Each row of a before or after table is a point. The points were changed in one or more steps. Then noise was added and the rows were shuffled. The steps act on columns, c1 being the first. What was done? A step turns or swaps two columns, mirrors them in a line or flattens them onto one, adds a multiple of one to another, or multiplies or shifts one. Angles are multiples of 10 degrees, from the lower column toward the higher: turns from -170 to 170, lines from 10 to 170 but not 90. Use the fewest steps. Two steps may share a column if one is a turn and the other turns, adds or multiplies; they go together, in the order done. Otherwise the lowest column goes first.

Before:
[[ 50   9 -13]
 [ 32 -41 -50]
 [-36 -16  27]
 [ 37   4  -1]
 [-16 -40 -30]
 [ 33  -6  26]
 [ 40   7 -50]
 [-22  18  14]
 [ 11  -5  -4]]
After, 9 rows:
[[ 37   0   5]
 [ 50  11  10]
 [ 40  48  15]
 [-16  37 -34]
 [ 33  56 -31]
 [ 33 -24  -9]
 [-22 -18  15]
 [-35 -25 -21]
 [ 10   5  -4]]
Steps: turn c2 and c3 by 100 degrees

Before (10 x 4):
[[-31  14   5  17]
 [ -1 -32   9 -24]
 [ 38  29 -42 -16]
 [ 12  20  21  10]
 [-23 -18  16 -34]
 [ 41   4 -60 -17]
 [-19  -2  -4 -39]
 [-30 -35   0 -43]
 [-47  27  24  15]
 [-13  20  15  -4]]
After:
[[-24 -18  14 -23]
 [ 46 -14 -38 -23]
 [-29   5  21 -30]
 [  9  23  15   0]
 [-11  33   0  19]
 [ 23   5  18  15]
 [ 31 -29 -57 -29]
 [-11  13   3 -39]
 [-48   1   8 -42]
 [ -9  56  22  21]]
Steps: turn c1 and c2 by -50 degrees; turn c3 and c4 by 10 degrees

Before, 10 rows:
[[ -2   8  -6  -1 -12  13]
 [ 32  -9  13  -4  -4  -9]
 [ 11  13 -15  28 -10   1]
 [  1   0   8  20  22  -4]
 [ -4   8 -10   0  28   6]
 [ 18  27  -4 -16   7  13]
 [ 17  27 -22  -6  -3 -11]
 [-21  18  24  28  34 -32]
 [ 10  13   3  17 -13  -5]
 [ 20 -11   9  21  34  20]]
After:
[[ 18  26  -4 -16   7  28]
 [ 32  -9  13  -4  -3  -6]
 [  1   0   9  20  23 -23]
 [ 16  28 -22  -5  -2  -4]
 [-20  17  25  27  33 -60]
 [ 12  12 -16  30 -10 -27]
 [ 20 -11   9  22  33  -1]
 [ -3   9  -6   0 -11  14]
 [ 10  13   1  16 -13 -22]
 [ -4   9 -10  -1  29   4]]
Steps: add -1 times c4 to c6

Before, 12 rows:
[[-29   7  60  -7  10 -25  -8   7]
 [ 34 -48 -13  29 -21  -7 -14 -13]
 [ 21  18  -8  -8   2  32  17   4]
 [ 17   0  -1   4   1  34  -6 -49]
 [-26  19  39  -9 -28 -23 -35  22]
 [ 14 -55   9 -14 -25  24 -19 -17]
 [ -4  43  20 -40   4 -36 -24   7]
 [-10 -28 -19  -7 -34  -9   4 -21]
 [ 17 -56 -13  -7 -24 -17   4  -8]
 [ 22 -40 -24 -15  -8 -10 -10  -9]
 [-17  25  53 -27 -20 -36  -7  -5]
 [ -6  -1 -18  12  31  45 -14 -18]]
After, 12 rows:
[[-28   4  60  -6  11 -25  -8   8]
 [ 16   1   1   3  -2  36  -8 -46]
 [ 22  -1 -27  -2 -10 -10  -8 -11]
 [-27   4  38 -16 -25 -24 -29  21]
 [ -8   0 -21   2 -32  -8   2 -20]
 [ 35 -15 -10  40 -22  -9 -13 -15]
 [ 14  -1  12   8 -22  24 -19 -18]
 [ 22   6  -4 -10   0  34  17   4]
 [ 17  -6 -12  10 -25 -16   3  -4]
 [ -6  -3 -17   8  32  46 -15 -17]
 [ -5  15  22 -46   0 -37 -23   7]
 [-18  11  54 -31 -22 -39  -8  -4]]
Steps: flatten c2 and c4 onto the line at 110 degrees

Before (8 x 9):
[[ -7  16  33  18  35 -16 -25 -13  15]
 [ 60   2 -16  -3   5 -15 -12 -53  -5]
 [ -8 -17  32 -23 -33  -4  25  -3  40]
 [ 29 -19 -36   5  13 -37  13 -33   1]
 [ 53 -17 -17 -22   8   8 -19  13  53]
 [  9  18 -13 -39 -36  -6 -25 -51  60]
 [-18  14  17  -3 -41  20 -32  16  54]
 [  6  23   8  11  28  11  16 -48  13]]
After (8 x 9):
[[ 60  -9 -15  -3   4 -15  -9 -53  -5]
 [ 29   2 -35   0  13 -36  22 -32   2]
 [  5  26   8   5  27  12 -12 -47  13]
 [-17 -20  16  -1 -42  18 -28  16  53]
 [ -9  13  33  -9 -32  -3  27  -3  40]
 [  9 -13 -12 -15 -37  -5 -28 -51  61]
 [ 52 -24 -18 -10   7   7   4  13  53]
 [ -8 -13  34   7  35 -16 -27 -13  14]]
Steps: turn c2 and c7 by -60 degrees; multiply c4 by 0.4

Before, 12 rows:
[[ -4 -14  19  19  34  16  31 -28  23 -15  -8]
 [ 22 -20   5   0 -45   0 -25  24  -5  15  12]
 [-60  -6  -1 -18   0  25  12  20  -2 -20 -15]
 [-19  37   3 -17   4   0 -13 -24  14 -13 -17]
 [  3 -27  -9  17  -5 -14  23 -32   1  14 -12]
 [-24  13  -4   4  -2  -6  -1  40 -29  26  11]
 [ 37  39  18  -8   6 -36 -12  -1 -15 -24 -17]
 [ 10  10   2 -48 -14  26  51  21  14   3 -24]
 [-30 -10  38  -4   8  -6  28  11  -9  27  -8]
 [ 23   4   3   8  -2 -27  -9   0  27  -7 -21]
 [ 14 -18 -14   6 -22 -28   4   2   9  -4  32]
 [-13   4   7 -35  26   9 -27   2   3 -12 -15]]
After, 12 rows:
[[ -4 -11  18  23  34  17  30 -19  25  -6  -6]
 [  4 -26  -8  12  -5 -14  23 -22   3  18 -10]
 [-59  -5   0  -9   1  24  12  33  -2 -26 -16]
 [-26  14  -4  -5  -2  -8  -1  50 -30  25  11]
 [ 12  10   1 -46 -13  26  50  32  16 -14 -25]
 [ 24   4   3   8  -3 -27  -8  10  27  -3 -20]
 [ 16 -18 -13   7 -21 -28   4  11   9  -2  31]
 [-29 -11  38 -13   8  -7  30  22 -10  23  -9]
 [-12   4   8 -30  28   8 -28  12   4 -23 -14]
 [ 35  40  18   0   5 -37 -12  10 -16 -25 -17]
 [-19  37   3 -11   7   1 -14 -14  14 -19 -16]
 [ 22 -21   5  -5 -44   1 -25  35  -5  16  11]]
Steps: turn c4 and c10 by 20 degrees; shift c8 by 10

Before (10 x 12):
[[ -7  -6  16  -2 -16  -6   5  -6  13   5  -4   8]
 [-16   0  14  -6 -13  -8 -38   6   5   5 -11  14]
 [  5  -4  18  -4  -7 -10   8   5 -10   6  -2 -48]
 [ 10  19  18   8  -4 -10   6   4   4  -7  -6  14]
 [  8   4   3 -11  -5  11  -7   6   9   1 -25  11]
 [  8  11  -6   3   9  -1   8  -9   4 -11   5  14]
 [  9 -15  -6  -1  12  -3   7  44 -19 -21   6  10]
 [ 10 -11  -2   1   9 -13   0   9  -1  -1 -13   9]
 [ 12  -6  19  -8 -17   2 -10  -8  10  -4   1  13]
 [  3   4  16  -8 -11  -7   4  -5  13 -60  -1   7]]
After, 10 rows:
[[ 15  -3   5  -4  -2 -12 -11   4 -10   2   7 -47]
 [  5  -7   9  -2 -11  -5  -7  -7  13  -2  14   7]
 [  9   4  22 -11  -4  10   4   5   9  -4 -13  10]
 [  1  11  -7   4   6  -1   2 -10   4  13  -6  13]
 [  2 -16  -9   0   8  -3   8  45 -20  20  -8  10]
 [  8 -11  10   2   5 -13   0   8  -2  -1 -11   9]
 [ -5   1  16  -8  -7  -8  25   6   5 -31  16  12]
 [ 14   5   5  -8 -10  -8  36  -6  13  47   9   6]
 [ 18  20   7   8  -5 -11  -1   4   2   8   5  16]
 [ 22  -7   1  -6 -11   2  11  -7  10  -4   5  12]]
Steps: turn c1 and c3 by -40 degrees; turn c3 and c11 by 70 degrees; multiply c5 by 0.7; turn c7 and c10 by 140 degrees

Before (12 x 14):
[[  7   4   1   3  -8   4   5   0   6   6  -9   6  -1   9]
 [  5   3  -5  -8  -7  -8  -5  -2   6   1  -7  -7 -10  -1]
 [ -7   1  -7   3 -12   5   0  -7   2  -4  10 -10   0  -6]
 [ -5   1  -7 -12   6   7   7   2 -60  -2   3  -7  -4   7]
 [ -7   4   3  -3 -10   6   2   9   9   7  -4  -1 -10  -6]
 [ -5   5 -11  -7  -6   0  10  -5  -5   1 -10   2   0  -8]
 [ -7 -14  -8  14 -11  -3   7   7   6   3  -9   8 -12  -4]
 [ -3   0  17 -11  -8  -2   9   2   6 -36  -9  -9  -9  -2]
 [ -3  -6  -4  -5 -13  -3  -2  -6   5  -2  -5  29 -13  -5]
 [  9 -13  -2  -8 -12   6   1  12   7   1  -9  -4   2  -4]
 [ -8 -18  -6 -10  -7   4   9  -5   8   5  -5   3 -11   3]
 [ -8  -5   6  -9 -14  -3   2  -6 -17   2  -6  -9   2  -1]]
After (12 x 14):
[[  5   3  -3  -9   9  -8  -5  -2   0   1 -12  -7 -10   2]
 [ -3  -6   0  -5  14  -3  -2  -6   5  -2   4  29 -13   0]
 [ -7   1  -1   3  11   5   0  -6   7  -4   8 -10   0   1]
 [ -7   4   4  -3  13   6   2   9   0   7 -10  -1 -10  -4]
 [ -8 -18  -5 -10  10   4   9  -5  -1   6  22   3 -12   4]
 [ -5   1  -8 -12 -43   7   7   2  42  -2   2  -7  -4   6]
 [ -3   0  11 -11  10  -2   9   2   1 -36  -9  -9  -9  -9]
 [  7   4  -4   3  10   4   5   0   0   6 -15   6  -1   3]
 [ -7  -5   4  -9   0  -3   2  -6  22   2   2  -9   2  -3]
 [  9 -13   1  -7  13   6   2  12   3   1  11  -4   2  -1]
 [ -6   5  -3  -7   2   0  10  -6   8   1 -18   2   0   2]
 [ -7 -14  -3  14  12  -3   7   7   2   2  12   9 -12   3]]
Steps: add -1.5 times c2 to c11; flatten c3 and c14 onto the line at 140 degrees; turn c5 and c9 by -140 degrees

Before, 13 rows:
[[ 11  24 -15 -24  -3   5   2   7  20 -10  24  -4   7  -9  -4   4   9 -12]
 [ 19   6  -1 -10 -19   2 -39  13  20 -21  20  10  11  10  13   1  10  -8]
 [-43  44   3   2 -12 -13   1  -2  -6  -6 -14   1  13  -8 -15   8  13   6]
 [ 15  20 -26   1  -5   5  -2   4  -1 -20  12 -12   6  -7  15   2 -30   4]
 [ 10  -4  -6   6   6   3  -3  10  -2 -21  22  -8 -20  -6  -8   4   1  16]
 [ -3  40  33 -21 -10  -1  -1  11  14  -7 -11 -12   8   2  15  -3  -3  14]
 [  1  21  60 -14  -9  -5 -27   4  -7 -18   5  -5 -31  -2  15  -9 -24 -51]
 [ 15  -9 -20   3  37  10  -4  22  17 -14  19 -12  10 -11  11  -4   1   6]
 [-28  24 -15   6 -15   2 -17   3  20   2  17 -10   8  19  -3  10 -22  20]
 [-10 -11   0   7 -13  -2  -3  15   8  17  -6   3 -11 -12 -36  -2  15   2]
 [ 15   3  21   7   7 -13  -5  -5  13   7   9  -8   4   9  -5  -4  -3  13]
 [ -1   3  -6   5  -6  -6  -4   2   4  40  21 -13 -26  -7  10  -7  13  11]
 [ -4  18  -9   3 -13  -8   1  14   9  18   0 -13   3   9   5  32  14  13]]
After, 13 rows:
[[ 14 -12 -25  15  -6   7  -3  11  -1 -19  11 -13   5  -8  14   2 -32   2]
 [  1  -6  -7  -2  -5  -8  -3   7   5  41  19 -11 -26  -8  12  -5  13  11]
 [ 13  -8  23   0   7 -13  -5 -12  12   6   9  -9   4   9  -3  -4  -4  14]
 [ 10  16 -16  37  -1   6   2  18  21 -10  25  -5   6  -9  -6   4  12 -12]
 [-42 -24   3  37 -11 -13   1  -5  -5  -8 -15   1  12  -9 -15   7  11   8]
 [-10   0  -1 -14 -14  -3  -2  38   8  18  -5   3 -12 -13 -38  -1  15   3]
 [ 12  -5  -8  -9   5   2  -2  26  -3 -22  20  -8 -20  -4  -6   4   2  14]
 [  0   5  59  26  -9  -5 -25  11  -7 -18   3  -6 -30   0  13  -9 -25 -52]
 [ 14   0 -18 -10  39   8  -3  57  18 -13  20 -13   7 -13  11  -5   0   7]
 [ -1   3  34  49 -10  -2   0  29  13  -7 -11 -12   7   1  14  -2  -4  12]
 [ -5 -11 -10  12 -14  -9   2  34  10  19   1 -12   2   9   3  34  17  12]
 [-26 -18 -15  18 -14   2 -17   6  21   2  19 -10   9  20  -4  10 -21  18]
 [ 20   7  -1  15 -20  -1 -39  31  20 -20  22  10  10  11  14   0  11  -7]]
Steps: multiply c4 by 1.3; turn c2 and c4 by 120 degrees; multiply c8 by 2.5

Before (10 x 20):
[[ -1 -15   1  23   2  11   3  17   2  -4  35   6  -2  27  -9   8 -17  -7
   35  -7]
 [ -9   1   2 -22  12  22 -14   0  16  -6  37   3 -11   1 -37   1   7   6
    2 -14]
 [ -5   2   0  -4 -13 -21  40  15 -16  -5 -12  19  13  -3   0 -15  -3  -5
   23   1]
 [-13 -34  -4  15   7   8   4   9 -20  21 -14  26  15   5  29  30  20 -14
    0  34]
 [  4   0  -9  16 -42  13  14   0 -59  23 -12 -60  10  30   1 -17   6   7
    3   2]
 [ -8   2  -8 -22   0  12   3   8   4  14 -12 -11   0   0  11   1  16 -56
   11   1]
 [  4 -14  22   0  -3  20  18  23   6  -4 -14  10 -16   9  12 -17  -2   7
    5  29]
 [-17  -2   7 -20  12   0  29 -15  16  18  -6  22 -11   7  15  -7   6   7
   41   5]
 [ -9  -1  -1 -21 -52   6   9  22  13  10  -8  24 -24   4  25 -11   3  -4
    1 -13]
 [ 14 -25  27   5  11   1  -7   8  17   6  13 -42   0  -6  20  22  18  -3
    3  -3]]
After:
[[  5 -10   4 -23   1 -12  -7   5   4  11   9  12   4   1  -9  -8  15 -57
   12  -2]
 [-14   0  -1 -23  12   4  -9 -12  17  -6  57  20 -10   3  29  26   8   2
    2 -13]
 [ 29   9  -3 -19  11  21 -17 -22  17  19  13   4 -11   0 -15  -4   6   8
   40   4]
 [ 18  26  -5  -1  -3   9   3  24   7  -5   6  23 -14   1 -22   4  -2   7
    5  29]
 [  4  15  27  15   6  26 -11  21 -19  21   5   8  16  -1  -4 -40  20 -15
    0  33]
 [ -8  35   3   5  10 -43  13  -1  18   7  34   0   0   1  -2 -28  14  -4
    0  -2]
 [  5  -1  -1 -25 -50  23 -11  15  15  10  14   5 -24   0 -27  -8   4  -4
    1 -10]
 [ 18  -9   4  14 -42 -61   3  30 -62  22  10  12  10  -1 -12  13   5   6
    2   1]
 [ 40  -1  -1  -5 -12  19  -4  22 -16  -3   7 -22  11  -2  -9  11  -4  -6
   25   0]
 [  3  12  14  21   0   7  -2  16   0  -3  55  11  -1   2  11   0 -18  -9
   33  -6]]
Steps: swap c1 and c7; turn c2 and c3 by -130 degrees; swap c6 and c12; add -0.5 times c9 to c8; shift c11 by 20; multiply c14 by 0; turn c15 and c16 by -140 degrees
